Each point is reached from the start by the listed moves, each made once or not at all, plus a little noise. Is the number of moves made odd or even? Then give how often each move was made.
In the rows, zero is written as 128.

Moves:
(1): [166 130 205]
(2): [124 171 117]
Start: [109 136  96]
Points:
[150 138 173] -> odd (1, 0)
[107 135  99] -> even (0, 0)

Moves:
(1): [148 135 148 141 102 120 132 118 127]
(2): [141 169 139 124 206 112 128 104 107]
(3): [130 120 173 131 128 150 100 110 130]
(4): [138 117 121 117 118 152 159 140 153]
(5): [140 111 106 129 150 119 103 122 145]
(6): [165 137 122 115 118 159 122 128  93]
(7): [122  91 154  84 136  89 156 109 118]
(8): [138 126 134 128 129 128 146 170 113]
(9): [132 142 125  88 104 129 101 138 152]
Start: [113 142 111 129 122 130 120  99 118]
Points:
[160 169 138  28 173 108 115  64  76] -> even (0, 1, 0, 0, 0, 1, 1, 0, 1)
[141 146 210  98 180  89 123  28  90] -> even (1, 1, 1, 0, 0, 0, 1, 0, 0)
[212 179 149  79 151 174  69  64 132] -> odd (1, 1, 1, 1, 1, 1, 0, 0, 1)
[153 142 151 118 111 181  87  80  85] -> even (0, 0, 1, 0, 0, 1, 0, 0, 0)
[168 162 112 128 187 120 130  71 138] -> even (1, 1, 0, 1, 1, 0, 0, 0, 0)
[181 180 115 101 181 168 163 129  73] -> even (0, 1, 0, 1, 0, 1, 0, 1, 0)
[147 130 169 136  85 168 127  85 144] -> odd (1, 0, 1, 1, 0, 0, 0, 0, 0)

Moves:
(1): [152 143 123 126 128 149 128 102 138 119 140  99 106 139 120 125 123 132
 136 129 128]
(2): [119 150 161 136 134 122 140 119 126 124 134 128 123 142 126 112 134 125
 140 124 136]
(3): [141 107 139 138 133 129 138 125 115 126 132 128 119 135 117 134 127 135
 128 124 117]
(4): [131 132 143 162 132 135  96 130 129 133 121 126 135 131 142 130 123 118
 159 122 100]
(5): [121 125 115 127 165 115 137 137 134 132 152 127 104 136 134 137 111 131
 145 121 116]
(6): [128 117 147 129 124 151 126 127 133 154 108 138  86 142 133 162 140 147
 147 117 137]
(7): [126 121 120 136 138 138 143 133 128 125 141 135 126 129 121 129 142 147
 137 145 126]
(8): [149 140 121 142 122 123 134 132 120 133 145 125 109 146 134 136 121 144
 141 127 131]
(9): [130 127 134 120 109 124 128 133 141 116 126 141 120 132 130 122 113 129
 142 134 115]
(10): [137 125 129 130 134 126 122 115 139 151 135 122 133 129 128 124 129 131
 131 129 122]
(11): [119 154 128 103 126 137 118 135 128 116 161 116 117 111 131 133 146 141
 102 129 118]
(12): [146 130 136 120 142 133 129 134 134 131 130 157 127 134 132 122 141 116
 126 123 128]
(13): [132 121 121 122 128 138 118 140 142 125 129 125 144 153 112 131 122 133
 138 116 118]
(14): [121 127 133 113 129 111 113 114 118 124 126 121 129 149 129 133 135 113
 136 141 139]
(15): [109 129 129 123 137 116 123 126 132 113 120 119 145 132 152 138 123 150
 111 132 133]
(16): [133 136 128 125 135 115 124 124 138 125 119 133 141 122 117 138 126 133
 131 131 126]
(17): [148 125 136 125 146 113 140 130 118 128 135  93 123 127 137 127 134 154
 165 122 129]
(18): [123 133 122 123 126 132 124 123 118 124 119 136 128 128 124 107 127 144
 131 125 115]
(19): [132 132 135 118 131 135 139 135 103 136 141 127 130 135 134 131 104 120
 145 145 117]
(20): [124 129 131 128 128 125 120 144 134 123 107 121 112 125 121 115 123 138
 121 149 122]
Start: [124 127  91 134 114 130 141  95 126 156 112  99 125 120 151 150 132 152
  99 113 108]
Points:
[152 170 159 137 172 123 134 113 127 166 182  96  17 191 193 183 164 209
 231 109  77] -> odd (0, 1, 0, 1, 1, 1, 1, 1, 1, 0, 1, 1, 0, 1, 0, 0, 1, 0, 0, 0)
[187 124 110 132 210 133 125 105 112 143 141  61  85 202 126 143 106 204
 231 141  26] -> odd (1, 0, 1, 1, 1, 0, 1, 0, 0, 0, 0, 1, 1, 1, 0, 1, 1, 1, 1, 1)
[171 138 134 137 139 128  77 100 125 182 113  45  65 181 141 183 149 249
 192 108  47] -> even (0, 0, 1, 1, 0, 1, 0, 1, 0, 1, 1, 0, 1, 1, 0, 1, 1, 1, 0, 1)
[173 170 149  91 168 152 125  79 166 166 141  49  55 186 122 165 191 227
 173 131 102] -> even (1, 1, 0, 0, 0, 1, 1, 0, 0, 1, 1, 1, 1, 1, 0, 1, 1, 0, 0, 1)
[160 117 137 130 135 155  98 102 152 196 108 143 117 196 149 192 126 160
 211 135  58] -> even (0, 0, 0, 1, 0, 1, 1, 0, 1, 1, 0, 1, 1, 1, 0, 1, 0, 0, 1, 0)

Moves:
(1): [112 127 113 135 118 124 147 151 114 121 131 117 121 117 122 110 145 122
 127 139 131 100 109 130]
(2): [114 122 116 156 135 124 124 122 146 116 139 130 149 124 106 117 140 128
 151 143 118 139 138 127]
(3): [143 133 144 137 144 125 124 143 125 139 111 148 126 149 125 113 123 133
 125 122 114 136 136 137]
(4): [121 131 149 103 116 136 129 145 137 126 132 118 140 132 136 135 132 134
 124 140 117 119 113 125]
(5): [129 116 115 134 130 129 132 113 121 132 135 139 141 142 134 136 116 136
 130 124 112 124 121 123]
(6): [103 133 140 100 127 122 147 114 106 130 118 128 124 130 133 153 137 133
 115 136 118 138 141 132]
(7): [102 124 119 126 127 127 133 112 133 119 129 126 137 134 140 116 130 125
 118 134 160 120 114 125]
(8): [118 120 138 125 122 118 117 125 129 138 119 122 118 128 135 125 132 129
 130 125 125 138 143 110]
(9): [126  97 121 132 125 130 119 122 125 128 124 127 131 133 121 142 135 108
 131 126 141 118 128 138]
(10): [109 134 127 134 134 132 133 142 121 137 140 113 128 135 134 144 135 117
 130 116 140 114 129 123]
(11): [130 109 109 109 154 113 133 132 130 133 129 121 123 128 142 129 107 125
 116 136 120 116 131 141]
(12): [126 117 122 121 136 127 122 119 141 126 129 157 135 126 117 117 135 119
 109 110 111 147 123 130]
(13): [123 134 128 140 134 132 123 139 141 141 124 132 120 122 117 149 135 161
 144 131 141 139 125 131]
(14): [116 124 146 119 153 129 145 106 127 127 143 134 130 110 134 129 113 117
 146 137 130 122 144 132]
(15): [124 127 126 117 136 138 127 111 113 113 131 122 113 142 131 128 130 123
 109 143 141 133 118 118]
(16): [107 120 121 129 131 154 126 119 114 128 128 132 143 121 137  98 115 133
 116 137 127 145 123 148]
(17): [135 123 127 124 137 122 131 127 128 121 128 140 118 139 129 131 130 129
 143 123 123 137 112 133]
(18): [127 148 130 142 120 121 119 122 123 120 108 128 114 121 147 144 126 124
 129 136 129 113 143 128]
(19): [138 124 131 143 106 129 147 123 157 114 126 124 112 135 133 126 138 133
 132 142 128 130 124 140]
(20): [132 110 140 124 128 127 115 117 126 106 123 116 149 117 131 130 165 129
 109 103 116 122 115 137]
(21): [123 125 121 137 138 135 144 141 131 112 103 125 128 131 124 129 102 140
 126 128 142 124 125 118]
(22): [ 83 147 126 140 121 147 128 117 145 131 110  99 124 131 106 127 108 130
 145 136 137 104 122 116]
(23): [115 120 113 106 112 140 129 136 128 111 133 133 125 122 133 126 123 125
 134 126 129 110 155 122]
(24): [141 127 125 119 124 137 133 130 136 159 111 128 142 124 120 130 151 115
 134 126 118 132 132 115]
Start: [123 129 136 122 101 125 115 132 136 125 127 135 117 129 105 135 173 124
 112 138 143 145 132 134]
Points:
[ 25  66 125  71 112 162 126  28  74  63 118 139 143 121 163 155 182  97
  68 160 165 110 153 157] -> even (0, 0, 0, 0, 1, 1, 1, 0, 1, 0, 0, 0, 0, 1, 1, 1, 0, 1, 0, 1, 0, 0, 1, 0)
[ 45  66 137  64 154 162 116 118 148 116 142 113 153 110 123 141 217 126
 137 160 122 147 146 133] -> odd (0, 1, 0, 1, 0, 0, 0, 1, 0, 1, 1, 0, 1, 1, 1, 1, 1, 0, 0, 1, 0, 0, 1, 1)
[ 81  96 151 104 106 160  87 113  99  81 116 107 131 145 145 163 215  95
  83 138 154 122  87 162] -> even (0, 0, 0, 1, 0, 0, 0, 0, 1, 1, 0, 0, 0, 0, 1, 1, 1, 1, 0, 1, 0, 0, 0, 0)
[ 69  15 102  80 115 121 141  69 104  81 112 146 110 152 136 124 217 107
  46 147  98 156  83 174] -> even (1, 0, 0, 0, 1, 1, 0, 1, 1, 0, 1, 1, 0, 0, 1, 1, 1, 0, 1, 1, 0, 0, 0, 0)
[  7 126 126 184  45 129 120 130 208 100  89  78 103 125  87 146 214 134
 161 209 190  89 112 128] -> even (1, 1, 0, 1, 0, 0, 1, 1, 1, 0, 0, 0, 1, 0, 0, 0, 0, 1, 1, 0, 0, 1, 0, 0)

Moves:
(1): [115 135 125 117 132 121 125 128 130 133 140 137 149 123 109 126 146 139
 122 129 110 125 117 129 141]
(2): [108 111 131 132 120 117 146 137 143 131 103 137 139 131 122 115 134 141
 144 124 130 134 139 151 125]
(3): [113 140 130 102 118 133 131 118 117 111 141 112 140 121 128 141 111 136
 115 110 119 146 139 155 138]
(4): [131 136 133 143 142 124 134 115 133 141 121 116 124 131 121 130 122 125
 102 129 127 109 150 115 119]
(5): [133 118 126 127 124 129 127 124 129 142 146 141 132 129 124 138 124 123
 128 126 128 124 141 131 134]
(6): [121 105 120 128 132 120 118 133 134 116 119 123 137 116 115 122 121 115
 147 112 104 141 124 126 146]
(7): [126 128 138 123 133 129 125 140 127 145 121 120 120 138 130 122 111 125
 126 128 132 136 124 120 135]
(8): [119 129 125 122 129 135 137 115 130 129 133 121 132 122 129 120 125 127
 131 136 138 114 127 131 127]
(9): [124 142 121 128 123 122 124 134 139 126 125 135 129 139 121 131 140 120
 124 129 137 131 136 129 123]
(10): [111 139 143 132 113 135 116 137 151 124 121 139 123 117 122 137 116 124
 122 140 114 126 116 101 124]
(11): [105 132 108 126 124 119 130 134 118 136 129 132 138 123 112 126 118 135
 127 128 118 119 130 123 131]
(12): [150 128 124 130 135 121 143 145 131 118 144 127 135 136 116 132 121 135
 120 119 137 144 111 109 110]
(13): [156 129 131 110 126 130 117 130 120 113 130 136 141 152 111 131 135 125
 126 122 108 153 131 114 116]
(14): [102 124 131 150 133 137 133 132 113 132 134 121 132 143 121 122 126 128
 123 127 126 123 128 140 128]
(15): [117 134 136 134 126 126 150 122 123 150 145 129 121 121 114 147 137 118
 119 133 140 130 146 115 114]
(16): [113 137 122 127 120 122 133 115 137 117 122 135 115 111 125 106 121 138
 137 129 132 129 151 138 125]
(17): [130 129 131 136 120 131 135 123 119 135 133 130 131 139 136 122 131 118
 126 120 123 133 137 138 116]
(18): [134 127 143 119 130 120 140 133 118 122 111 165 137 146 159 142 132 117
 127 150 130 135 149 129 126]
(19): [106 129 138 106 129 113 133 138 132 124 128 128 122 138 130 133 131 143
 130 127 144 123 147 136 102]
(20): [136 134 130 126 119 127 129 128 125 117 134 135 129 120 123 128 128 134
 123 115 128 129 126 125 135]
(21): [129 131 115 128 128 130 149 110 136 122 139 129 117 134 143 137 132 141
 137 118 130 122 130 108 118]
(22): [114 109 118 144 123 126  98 129 132 139 127 116 137 109 137 113 141 122
 113 121 139 143 134 128 139]
(23): [126 122 133 148 132 127 123 117 126 135 118 129 131 122 129 128 122 127
 140 129 127 131 124 130 127]
(24): [121 115 140 133 113 112 131 132 132 134 128 129 120 141 125 115 130 129
 127 137 132 137 124 125 132]
Start: [127 133 135 115 142 130 130 153 130 114 121 135 132 135 117 122 156 124
 139 111 116 132 117 137 133]
Points:
[  7 129 127 109 100  70 162 167 144 140 133 161 149 164  50  83 193 170
 124  85 129 176 187 126 103] -> even (1, 1, 0, 0, 0, 0, 1, 0, 1, 0, 1, 0, 1, 1, 1, 1, 0, 0, 1, 1, 1, 1, 0, 1)
[ 26 137 166 120  93  86 133 189 155 111  74 175 134 172  53  82 134 156
 152 110 107 169 157 134  99] -> even (0, 1, 0, 0, 0, 0, 1, 0, 1, 1, 1, 0, 1, 1, 0, 1, 0, 0, 1, 1, 0, 0, 1, 1)
[ 69 110 156 150 110  81 180 157 183 145 136 168 151 119  37 105 150 121
 125 100  86 156 164 107 110] -> odd (1, 1, 0, 1, 1, 1, 0, 0, 0, 1, 0, 1, 0, 0, 1, 1, 1, 0, 0, 0, 0, 0, 0, 1)
[ 54 103 167 181 113 111 162 148 154 141  86 165 141 172 151 102 166 117
 109 123 115 142 173 122 109] -> odd (0, 1, 0, 1, 0, 0, 0, 0, 0, 1, 0, 0, 0, 1, 0, 0, 1, 1, 0, 0, 1, 1, 0, 1)
[133 135 177 127 134 129  97 164 133 136  89 161 148 171 137 123 149  83
  85 125  93 170 162  89 111] -> odd (0, 0, 0, 1, 0, 0, 1, 0, 0, 1, 0, 0, 1, 0, 0, 0, 1, 1, 0, 0, 0, 1, 0, 0)
[ 66 127 128  85 143 104 168 123 103  92 137 149 191 178  82 128 145 132
 115 101  49 150 159 126 146] -> odd (1, 0, 1, 1, 0, 1, 0, 1, 0, 0, 1, 0, 1, 1, 0, 0, 0, 1, 0, 0, 1, 0, 0, 1)
[ 54 144 188  86  78  92 158 147 155  90 109 164 135 129  65 123 141 156
 141  97 108 189 180 147  91] -> even (0, 1, 1, 0, 0, 0, 0, 0, 0, 1, 0, 0, 1, 0, 1, 1, 0, 0, 1, 1, 0, 0, 1, 1)
[ 96  91 159 101 102  69 155 155 140 109 124 210 191 162 101  78 188 150
 140 104 132 195 181 160  95] -> even (1, 1, 0, 0, 1, 0, 0, 1, 0, 0, 0, 1, 1, 0, 0, 1, 1, 1, 1, 1, 0, 1, 1, 1)
[ 37 100 140 165 122 104 139 146 164 170 101 125 131 146  92  54 150 122
 114 117 158 132 190 167 140] -> even (0, 1, 0, 1, 1, 0, 1, 1, 1, 0, 0, 0, 0, 1, 0, 1, 0, 0, 0, 0, 0, 1, 0, 1)
[ 46 126 158  92 124 103 148 179 109 131 149 205 186 173  62 160 166 100
 126 119  51 156 173 113 102] -> odd (1, 0, 0, 0, 1, 1, 0, 0, 0, 1, 1, 0, 1, 1, 1, 0, 1, 1, 1, 0, 0, 0, 0, 0)
